Every row gives one point. To make a cloud, some directions were put in groups of two or more. Within a group, all points are equally far from the middle, so they leave a hole (a ring in 2 directions, a hollow ball in 3). The other directions are filled evenly. Then the cloud was stretched, turned, moved and blurred a little. How many holes are there, and how many directions does each take, smallest first?

Cloud (20 x 3)
[[ 45  41  23]
 [ 19  66  -8]
 [-30   9  64]
 [ 53  -5 -45]
 [ 29  42  45]
 [  3 -38 -67]
 [-48  -9 -34]
 [  3 -59 -42]
 [-25 -63 -17]
 [ 18  66 -14]
 [ 58  15   2]
 [ 37 -21 -63]
 [-27 -61  21]
 [ 53  -9 -40]
 [-55   1  17]
 [ 34 -44  21]
 [-22 -65  14]
 [-48 -26  41]
 [-39  39  18]
 [ 51 -13 -44]]
Holes: 1 (3)

Cloud (31 x 4)
[[-64 -10  -8 -62]
 [ 17  42 -57 -26]
 [-41  15 -65  24]
 [-56  43   4  22]
 [-65 -14   6 -58]
 [ -5 -13  43  21]
 [-19 -39 -17 -58]
 [ 16  39  36  29]
 [-50 -21 -54 -53]
 [ 21  39 -58  23]
 [-45 -15 -78 -15]
 [-10  66  32 -16]
 [-37  11 -80 -12]
 [-29 -39  -6  37]
 [-60 -22  31   0]
 [-15 -50 -50  15]
 [-42   3 -75 -35]
 [-25 -26  26 -51]
 [ -1  -2  52 -14]
 [-59  22 -21 -62]
 [ 31  34 -60   0]
 [ 42  19 -42  29]
 [-52  -5 -57 -55]
 [-20  41 -51 -50]
 [ -7 -39 -18 -56]
 [ 24  28  15  47]
 [-31  20 -73  13]
 [ 22  39 -25  46]
 [-69  27   8  15]
 [-58 -20 -12 -66]
 [  4  53 -24 -51]]
Holes: 2 (2, 2)

Cloud (55 x 6)
[[-42  25  47 -56  16  13]
 [ 49  -5  37   8  17 -39]
 [-57 -59  -4  11 -42  26]
 [ 14  11  83  -1 -12  60]
 [ 38   4 -33 -11 -56  45]
 [-37   8  40 -54  -8  46]
 [ 53 -46 -25  40 -34  28]
 [-60 -18  28  15  -5  32]
 [ 10  70  22 -22  34  -7]
 [-42  73  45   3 -24  -3]
 [-46  20  24 -41  34 -63]
 [  3 -13  95  58  36   4]
 [-39   8  23 -24  32 -76]
 [ 26  64  43 -14   4  15]
 [ 21  19  54 -38 -16   5]
 [ 33 -30 -15   8 -39  87]
 [ 40   8  17  -9 -53   9]
 [ 16 -33  64   5 -18  54]
 [  8  -9 -13  44  11 -47]
 [-17 -41  63  35  37  -8]
 [-60  75  87  16 -24  22]
 [-67  28  54 -49 -25  14]
 [-61  17  71   2   3 -21]
 [-47 -13  82  50 -27  27]
 [-58 -35  45  35 -42  36]
 [-14  26  57  45  -3 -43]
 [ 58  -3  12  52 -13  -6]
 [-33 -21 -39 -12   8  38]
 [-29  12  52 -52 -26  53]
 [-35  29  36  33 -49 -27]
 [ 42  -7 -35   3  31  63]
 [ 59 -22 -24  31 -23  63]
 [-16  14  56 -23 -28  81]
 [ 68 -49 -35  31  12  18]
 [-31  70  59  36  20 -26]
 [ 32  -8  83   9  37  17]
 [-19  54  49 -42  50 -11]
 [ 17  64   1 -12   2  12]
 [-17  15 -33  34   7  44]
 [ 19 -74  31   3   3  28]
 [ 24 -43 -22  24  -7 -51]
 [ 56 -70 -27  30  19  24]
 [  1   5  76  35 -63 -11]
 [-51  16  42 -45  35   2]
 [-22 -48  51  32  36  -6]
 [-14  45  43 -55 -14   7]
 [-48  39  61 -16  33  20]
 [-28  73  13  27 -45  18]
 [  2 -45 -46  27   6 -40]
 [-44  51  84  29  44 -16]
 [-32 -23  68  48  21   9]
 [  8  17  51  63 -59 -10]
 [-18  -6 -16 -17 -13  77]
 [-16 -16 -48 -29 -49  71]
 [ -1  73  80 -10 -30  46]]
Holes: 2 (2, 2)

Cloud (72 x 8)
[[ 26 -21  63  26  48 -55 -51 -25]
 [-65  -9   0  32  21 -29 -36   1]
 [-45  36  26 -50  51 -23 -17   1]
 [-25  51   3   1  30  42 -22  56]
 [-66  -8  10 -54 -35 -13 -18  47]
 [-35 -26 -27  14  38 -15 -54 -14]
 [ -9  13  29  24  -9 -49  51  23]
 [ -2  -3  55 -42 -46   7 -28  45]
 [-36  61 -56 -33  -4   2  19  47]
 [ 26  49  -5 -46  34  -7   9   7]
 [ 68   6  -2 -31 -22  37 -43  54]
 [-31  15 -23  53  42 -41  31   5]
 [ 14  16 -39  17 -22 -53   1  31]
 [-43  -4 -21  17  57  22 -32  54]
 [ 29  55 -33  73  18 -62 -45  42]
 [-33   3   4  28  25  -8  57 -16]
 [-25  63  -8  48   1 -25 -20   3]
 [-31   3 -61  35  17  10 -13 -37]
 [-56  31  -2 -30  16 -11 -29  61]
 [-65  19 -20  50 -33 -25  25  42]
 [  5  51 -28 -23  29  32  20 -17]
 [-11  40 -21   0  60  -8 -24  66]
 [ 45  26 -76   0  57 -37 -23 -52]
 [-47  34  10 -48  41  -7 -36 -14]
 [-41  22  13 -31   3  44 -44   6]
 [ 16  28 -69 -57  20  20 -51  49]
 [ -7   7  31 -12 -34  -5 -29 -52]
 [  5 -16  -6 -38 -35 -73 -42 -16]
 [-20   7   9 -21  10 -52 -49 -15]
 [  2 -65   9  16  -4  -4 -44 -31]
 [ 37 -15  -7 -35  36  44   5 -13]
 [-21   8  25 -34  18  29 -35  -2]
 [-28 -35  -5 -42  15  57 -11  -5]
 [ 31 -25  -9  18 -45 -75 -16  14]
 [ -2  -1 -46 -35  52   0 -59  24]
 [ -3 -41   4  36  19 -46  19 -52]
 [-15 -27 -26 -34  18 -46 -55  20]
 [-26  22 -49  19  47 -30  25 -26]
 [-40  35 -63  17  44  12  26 -17]
 [ 26  26 -60 -56  -2   5 -16  50]
 [-25  39  35   4 -53 -73  -2   8]
 [-47  36  -9 -74   9   0  47   9]
 [ -6 -49  15 -35 -12 -11 -26 -68]
 [-70  30 -44  15  -5 -80   8  18]
 [ 48 -18  38 -10 -28 -44 -65 -12]
 [-27 -15 -28 -40  29  36 -26  14]
 [  5 -52  42 -25 -20  24 -33  -6]
 [ 28  39 -20   6  52 -65 -34 -63]
 [-12 -15  24 -38 -38  -9 -46  25]
 [-23  12 -41  47 -27 -36   3  49]
 [-65  -2 -20  -9  23 -14 -47  24]
 [ 17  23 -15 -22 -47 -24 -20 -37]
 [ 52  29  -3  70  71  11  -3 -13]
 [ 36   0 -17  38  46  47  -4  25]
 [ -5  13 -16 -24   9 -29 -63  71]
 [ 14  21  24  31  22 -88 -30 -21]
 [-39  23  -9   3  38  83  -4  22]
 [-45   9 -13 -12  27  20  26  42]
 [-29  49  13  32  -1  38  14  76]
 [-34  45   6  42  34 -26  41  20]
 [  2  40 -81  -1   9 -44 -10  11]
 [ 11 -14  16 -56  -7 -95 -35 -37]
 [  3  18 -44 -11  65 -32  33 -50]
 [-28  26 -63  61   3  61  -4  77]
 [-68  18 -30  28  57  38  10  62]
 [ 44  27  13  -6   3  25 -55  67]
 [-33  27 -16 -60  33  18  39  -9]
 [ -7  15  54 -68 -14 -36 -22  20]
 [-25 -42 -37  44  17  -6 -36 -31]
 [-36  16 -31  42  39  -5  25  68]
 [-18  -2  21 -46  -5  55 -15   6]
 [-86 -35  39  -6  -5 -49  12 -28]]
Holes: 1 (2)
